Each row of a before or after table is a point. The points were changed in one or more steps. Then noise was added and the rows were shuffled. The steps act on columns, c1 being the first. Write out the steps. A step turns or swaps two columns, mirrors them in a line or flattens them onto one, adds a multiple of one to another, or multiplies or shifts one. Angles are multiples of 10 degrees, from the lower column toward the higher: turns from -170 to 170, lines from 10 to 170 but not 90. Use the fewest steps. Two steps may share a column if one is a turn and the other turns, adds or multiplies; they go together, in the order done. Otherwise the lowest column goes first.

Before, 12 rows:
[[ 26 -31]
 [-21  50]
 [ -5 -32]
 [-36  50]
 [ 36 -67]
 [-18   4]
 [  9  51]
 [-60  -3]
 [ -1 -25]
 [-16   0]
 [ -9   2]
 [-23  34]]
After (12 x 2):
[[-61   3]
 [ 37  -8]
 [-11  15]
 [ 76   0]
 [-55 -11]
 [-30  53]
 [ -9  18]
 [ 23  20]
 [ -4   7]
 [-43   2]
 [ 23  12]
 [-40 -32]]
Steps: mirror c1 and c2 in the line at 150 degrees

Before (10 x 6):
[[  3  11 -16   5 -15  22]
 [  9 -20 -14 -26   4  -2]
 [-34 -12  22  14  18  -3]
 [ 25  33 -20 -33  13  24]
 [-32  12   2 -36  -8   0]
 [  1  27   0 -20  11 -17]
 [ -1 -12   9  -8   5 -23]
 [-16 -14 -19 -19   4   4]
 [ 24 -12   2 -12  -9   4]
 [  4  -5   5  17 -38  -3]]
After (10 x 6):
[[ -23   32  -16  -17    6  -10]
 [  32 -118  -24  -31    5   -4]
 [  -3   66    3   -7  -10   14]
 [  12   53  -14  -26    5   -9]
 [  33   25    6  -11    8  -11]
 [ -41  -31    5  -34    6    7]
 [   5  -42   -7  -18   -8   29]
 [   3  -61   -3    6   22  -11]
 [ -44   34    5   16  -27   -5]
 [   8   18   28   19   27    1]]
Steps: multiply c1 by 1.3; turn c2 and c6 by 150 degrees; multiply c2 by 3; mirror c3 and c5 in the line at 160 degrees

Before:
[[ -5 -32  14  11 -20 -23   1 -35 -23  12   0]
 [-27  33 -78  26  -5 -35  70 -15 -24   2 -58]
 [ 82 -15  27 -41  13 -11 -19 -44  -6  54 -58]
 [ 21 104  16 -32  -4 -33 -20   9 -26 -11   0]
 [ 88 -34  32   9 -10 -50   2   6  -8  36 -49]
 [-39 -37  34  17  33 -27  -5 -24 -27 -25  -7]
 [  8  -6  21 -60 -10 -17 -11   6   8 -22   5]
 [-47 -38  32  16 -23 -45  -6  -6  69 -19 -23]
 [ 13 -39  12  13 -17 -13 -26   5 -24   5 -45]
 [ 29 -40  16  34  12  75  24   8 -28 -24   9]
 [ -2  -6 -23  34   8 -40 -19   7  -2 -11   2]]
After, 11 rows:
[[ -3 -11 -14  -7  33 -38  29 -33   0  10   3]
 [-44 -33  37 -32  39 -25  43  -9 -28  -5 -20]
 [-23  51 -82 -24   5 -37 117 -21 -31  19 -47]
 [ -6 -33   9 -34 -22 -27  48   3 -20  30  -4]
 [ 28 -42  14  -6  34  73  78 -39 -27  -8  -9]
 [-47 -27  36 -14 -14 -45  43 -13  75  -6 -41]
 [  5 -28  13  -5  -9 -18  26 -13 -26  26 -57]
 [ 84 -11  35   2  -1 -54  54  -9  -6  57 -54]
 [ 25  98  14  20 -18 -34  28  24 -28   8  38]
 [ 10  -7  17  28 -51 -20  37  56  12   3   0]
 [ 84   4  25 -28 -27 -10  31  51  -8  71 -61]]
Steps: turn c2 and c11 by 20 degrees; turn c4 and c8 by -110 degrees; add -0.7 times c8 to c5; shift c7 by 50; shift c10 by 20

Before, 13 rows:
[[ 49 -39 -10  68  30 -11 -17  34 -32   1   8  35 -47  15 -13  54 -48  13
    6  25]
 [-33  -1 -17 -26 -63 -18  10  -8  -6 -24  -5  46  40   3 -44  -4  23 -41
   45 -49]
 [-27   0 -11  23  57  15  -9  57  68  14 -32  36  -3  -5 -27  13  -6   4
  -47 -20]
 [-37  -4 -20 -24  -9  11 -24 -19  30   1  53  27  22 -21  -4 -11   4   0
   54 -46]
 [-25  17   3 -55 -23  11 -31 -17 -12 -30  11  -8  74 -19   1   0  13 -14
   22  11]
 [-28  30   4 -18  16  25  -2 -50  -1 -15  15  -5  51 -14 -68   4   3 -34
   29 -45]
 [ -9  -9  -9 -59  91 -38  63  36  69 -37  19 -21 -27  17  -9  -7 -41  -7
  -78  -2]
 [ 31 -97  48  57  36 -10 -50  40 -47 -12 -22  15 -60  10  -4  21 -68   1
  -11 -21]
 [ -3   8 -41  -5 -19  36 -19  -6 -40 -45  19 -41   4 -12  -6 -23   3 -31
    4 -34]
 [ -8 -14  49  53  48 -16 -21  52  -8 -43  -1  14 -70  30  -1  48  -7 -19
    6 -16]
 [ -8  -8 -32  -9  32  -1  -8 -17 -26 -40  31  10  73  30  13 -58  -4 -30
   25 -12]
 [-31 -62  17  34  42  15  12  -1   5 -22 -18  36 -70  34  -2  47 -14   4
  -41   6]
 [-50  13  12  22 -25 -25  10 -24 -34 -43   2  29  14 -39 -25 -25   5  20
   33 -26]]
After:
[[ -8 -25  49  51  52 -16   6  53  -8 -57  -3  12 -71  20   0  48  -7  19
    8 -18]
 [-33 -32 -17 -25 -59 -21 -21  -5  -6 -30  -7  46  43  18 -44  -3  22 -13
   43 -46]
 [ -8 -13  -9 -58  47 -40 103  35  69 -47  17 -23 -26  10  -7  -7 -40  10
  -76   0]
 [ 50  -8 -10  66  35 -11   2  34 -32  -1  10  35 -48 -11 -13  51 -48  43
    7  23]
 [-26   0  -9  22  56  14  23  55  68  18 -35  39  -2  -5 -27  14  -6  -3
  -47 -19]
 [-10 -31 -30  -8  30  -1   9 -17 -27 -52  31   9  74  27  12 -59  -7  13
   24 -11]
 [-48  24  12  22 -24 -29  -3 -26 -35 -58   5  30  16 -28 -23 -25   4 -28
   31 -26]
 [-30 -25  16  35  30  15  32   0   6 -28 -17  36 -67  -9  -1  47 -15  64
  -38   3]
 [ 31 -47  52  61  54 -10 -24  39 -45 -16 -23  13 -61 -49  -3  20 -68  72
   -9 -21]
 [-30 -12   5 -19  13  29   7 -51  -2 -20  14  -7  51  20 -66   7   4 -41
   29 -45]
 [-27  -5  -1 -55  -2  12 -41 -17 -12 -40  10  -8  75  -3  -1  -1  13 -27
   20  10]
 [-38  -2 -19 -29   4  15 -23 -20  30  -2  52  26  24 -18  -3 -11   5 -11
   56 -43]
 [ -1 -22 -41  -9 -11  35 -25  -7 -39 -56  18 -40   3   3  -4 -23   2 -27
    4 -33]]
Steps: turn c2 and c18 by -60 degrees; turn c14 and c18 by 40 degrees; turn c5 and c7 by 30 degrees; multiply c10 by 1.3
